Rows are points. Any point is a mix of the corners, with weights that add up to 1. It lies inside the corners' shape when no weight is negative. Say inside or outside, and name the corners with a negative weight.

Corners:
(1): [-19 -20]
(2): [-31   9]
(3): [90 41]
Points:
[-4 15] => inside
[-37 -20] => outside (3)
[39 15] => inside
[18  5] => inside
[82 37] => inside
[34 -1] => outside (2)

Corners:
(1): [-32  29  28 -66  40 -23]
(2): [ -6  45  56 -58  50  34]
(3): [ 12 -46   9  59 -15  -8]
(4): [-14  -6 -26 -21 -47  56]
(5): [ 17  20   5 -87  73  25]
(6): [ 45   6   1  58 -33 -40]
(7): [ 42 -36  41 -15 -26 -12]
Points:
[ -9  23  41 -46 -24 -19] => outside (3, 5)
[-23  21  18 -95  24  35] => outside (3, 6)
[ 20 -21  15  21 -15  -7] => inside
[ 22   1  16 -39  25  15] => outside (1)
[ -9   2  18 -34  12   8] => outside (6)
[ 27 -14  10   8 -18  16] => outside (1)
[  5  -6  18 -27  -5   2] => inside

Corners:
(1): [ 36  19  46 -46 -70  23 -46  -9 -53  24 -30]
(2): [ 39  41 -40  30  13 -35  37  45  61 -57  49]
(3): [-41  -1 -11  31   1 -10 -16  11  55   5  27]
(4): [-17  38 -35  55  -7  25  50  46  20 -27 -11]
(5): [-38  31 -51  19  36 -84  24 -50  13 -36  14]
(6): [ 45  48 -53  18 -41  34 -25 -53 -51  41  -9]
(7): [ 55 -52   4 -47  -8 -21  31 -16  -8   0 -18]
(8): [ 22  20  51  -2  13  14 -14 -22 -11  26  34]
(9): [ 47  32 -35   2  21  36 -39  -2 -34 -57 -46]
(10): [-30  38   5 -26 -11  -7   3 -31  46  49 -46]
(11): [-41   0   5 -37  59 -64 -14  30   5  39  36]
(12): [-14  12  31  19  27 -60 -30   7  16  37 -33]
Points:
[-25 -24  52 -41  38 -95   0   8  56  22  30] => outside (4, 6, 9)
[ 12  12 -25  22  11 -14  12  -5  21 -10  -7] => outside (1, 11)
[-10  23  -9  -1  11 -29   2  -2  24   8   0] => inside
[ 10   4 -24  16  12 -17 -13  16  -2 -20   3] => outside (8, 10)
[ 14  15  -1 -14   5 -25 -21 -20  -2  14  -9] => outside (4)
[ 5 23 -7  4  3  0 -4 -3  6  4 -4] => inside
[ 24  35 -28   9 -16   7  -7 -18 -10  12  -4] => inside

Corners:
(1): [-16 -11 -36  11 -38  37  38 -31  30  19  14  77 -24 -46  68   0 -10   3]
(2): [ 23  28  45  49 -10 -60  24  -9  -6   5 -31 -68  23 -24 -41 -38  53 -39]
(3): [-59 -14 -17  26  13  33 -59  16  46 -63 -25  32 -11 -65  46  29 -86  13]
(4): [ 29  84  46 -28  -6   8   7  25 -44 -24   3 -37   8  12 -59 -24   1 -55]
(5): [-19 -12 -40 -14 -65  36  -8 -12 -16 -20   5 -19 -76 -73  69  22   5 -21]
(6): [ 69  19 -28  12 -65  -5 -58 -21   7 -15  20  -6 -27 -23  27 -19   1   3]
(7): [ 16  14   7  61 -21  -1   1  27 -17  -3 -31 -16 -57  28 -54   8  21  -7]
(8): [-69  16  -3   4 -33   9 -26  -9  51  19  31  -7 -38 -13  59  40 -43  32]
(9): [-13  63 -11  49 -30   0 -16  86 -14   5 -10 -27  16  -8 -33 -47  44 -69]
(10): [ 42  25  11  22 -11   1   9  64  -9 -17   2 -52  56 -17 -27  52  46 -11]
(11): [ 11  30 -17  64 -33 -13  23  23 -75 -39  55 -58 -25  19  25 -51  26   4]
(12): [ 33  32  24  19   1 -81 -26  51 -57  12 -13  -9 -19 -42 -33  12  36 -23]
(13): [-61 -10 -52 -38  -6  61 -41 -29  42 -18  11  39 -50 -74  41 -22   8  78]
(14): [ 35  58  -7  27  45  -4 -10  39 -33  20 -59 -56  -2   5  20 -17  12 -24]
(15): [-51 -28 -44 -51  15 -19 -50   2   2 -47 -63  37  41  -1  -5  13 -17 -27]
(16): [-36 -95 -29 -35  38  41 -59   8  60   2  21  26 -29 -38  40  -7 -50  -6]
(17): [-68 -19 -78  17  26  40 -67 -63  34  26  15  40 -31 -78  28  36 -35 -19]
(18): [-41 -16  16  34 -34  57 -63 -39 -22  12   4  19 -16 -30  69  14  10  27]
(19): [  9  40  13  18  38 -38 -29  27  18 -62 -15  -9 -10   1  11 -12  61 -69]
Points:
[-21   6 -17  17   9   5 -18  21 -14 -24 -20   0  -5 -28   1  -5   5 -24] => outside (6, 8)
[-41 -15 -12 -16  11  15 -57  -6  46  -9   4  40  11 -49  27  10 -19  -5] => outside (5, 7, 11, 14)
[ -6 -15 -37  10   6  20 -46  17  -2 -19 -14  -1 -23 -37  26   0   9 -12] => outside (1, 2, 4, 8)
[  2  21 -19  18  -6   3 -15   8  12  -4   8 -13 -24 -39   6  -3   4  -8] => outside (15, 18)
[-25  13  -3  15   5  10 -19  14  -7  -4  -9  -9  -5 -30  24   1   7 -11] => outside (6, 7)
[ -6   9  -9  19 -18   8 -15   6   0 -11  -6  -9 -16 -16  15   4   1 -22] => outside (12, 13)

Corners:
(1): [-31 -38  25 -13 -25  26  20  -9 -14  21  38 -11 -23 -31 -95   4 -17 -49
   1  28]
(2): [-21 -26  10 -31  38  43 -48 -24  13 -24 -18   4 -50   0 -12  15 -41  19
   5  37]
(3): [-30 -34  55 -34 -28  41 -45 -43  23 -13  12   6 -12  24  -4  20 -10 -39
  -9   6]
(4): [  3 -66 -29 -57 -15 -30  38   9  19   3  12 -36   0 -29  -7 -43  -6 -20
 -34 -17]
(5): [-38  27  41 -20 -11  -4 -39  20  23 -23   6  34  11 -17 -17 -18  -1  29
   3  36]
(6): [-25  -1   5  22  38  51 -55  35   9  37  10  18   7  25   8 -19  43  42
  40   8]
(7): [-50 -42   5  13  32 -46 -66 -10  27 -42  -4 -12 -23  38 -20  -1  34   2
  31  19]
(8): [  2  -6 -45 -32 -43 -25  10  49 -41  44  -3 -43  14  -3 -31 -15 -32 -23
  19 -65]
(9): [-18  66  15  52  42  36  15  13 -54   2  -4  21  39  13 -28  28  34  31
 -47   0]
(10): [-33  38  15  44  68   9 -31   0  -2  59 -26   4  62  79  -4  20  -6 -25
  -4  41]
(11): [-75  -6  57  49  23   2  -7  20  23  74 -37  38 -21  19 -12   9  45  62
 -18  -2]
(12): [-23 -31  44  31   1  16  11  11 -13   8 -18   2  -5  23  47  44  22  46
  28  39]
(13): [ 26 -39  22  21 -12   9  12   5  32 -43   3  27 -27  -3 -19 -53 -88 -86
 -15 -40]
(14): [-63  17  50 -45  43  30  -2  13  35   5 -23 -56 -22  11  27 -19  30 -15
  26   4]
(15): [ -3 -20 -18 -51 -17 -25  15   4   5 -30  86  22 -63  15 -40 -42 -44 -38
  -5  -6]
(16): [ -4  32  34  30  64 -15  43 -34 -29   7  26  30  86   0 -42  13 -17  18
  -5 -16]
(17): [-13   9  48   6  22 -10   2   5 -15   8 -76  40  12  31 -16  -4  16   5
  16   7]
(18): [-66   6   1   3  45 -28 -23  35 -43   3  19  41  40   0 -15  38   8 -23
 -15   9]
(19): [ 31 -34  74 -70 -41 -12   1  30 -13   2  41 -47 -20 -28 -54 -43 -22 -58
 -49 -26]
(20): [-54   5  38   9  27  32  -4  67  37  10  -9   8  11  34 -24  68  25  26
  36 -44]
(21): [ 26  10   8 -25  -1 -26   8 -57  30 -41  51  15 -35 -29  -1  42 -10 -43
   2   5]
Points:
[-19 -10  27 -14   5   1   3   1   1   7   9   5   2   3 -22   2 -17 -19
  -4   1] => outside (6, 7, 9)
[-14  -7  30  -6   0   6  17  15  -8  14   8   2   1  -3 -22   0   4  -8
  -6 -16] => outside (2, 5, 7, 10)
[-26  -3  23  -4  12  11  -1  16  -1  13  -2   1   5  12 -12  -3  -5  -8
   2  -2] => outside (7, 21)
[-19  -7   6 -10   6   4  -9  15  -9  10   1  -3  -1   5 -18   4  -9  -4
   5  -6] => inside
[-20 -16  23 -11   6   5  -4   7   9  -3   6   1 -13   0 -14  -6  -1  -8
   2  -3] => outside (10)
[-30  -3  17  17  21  12  -7   3   1   5   7  22   4  22 -24  29  -2  -2
  11  -5] => outside (4, 5, 14, 19)
[-15  -2  23  -9   9  12  -3   2   6   3  10  10  -1   4 -15   6  -5 -10
   0   0] => outside (7)
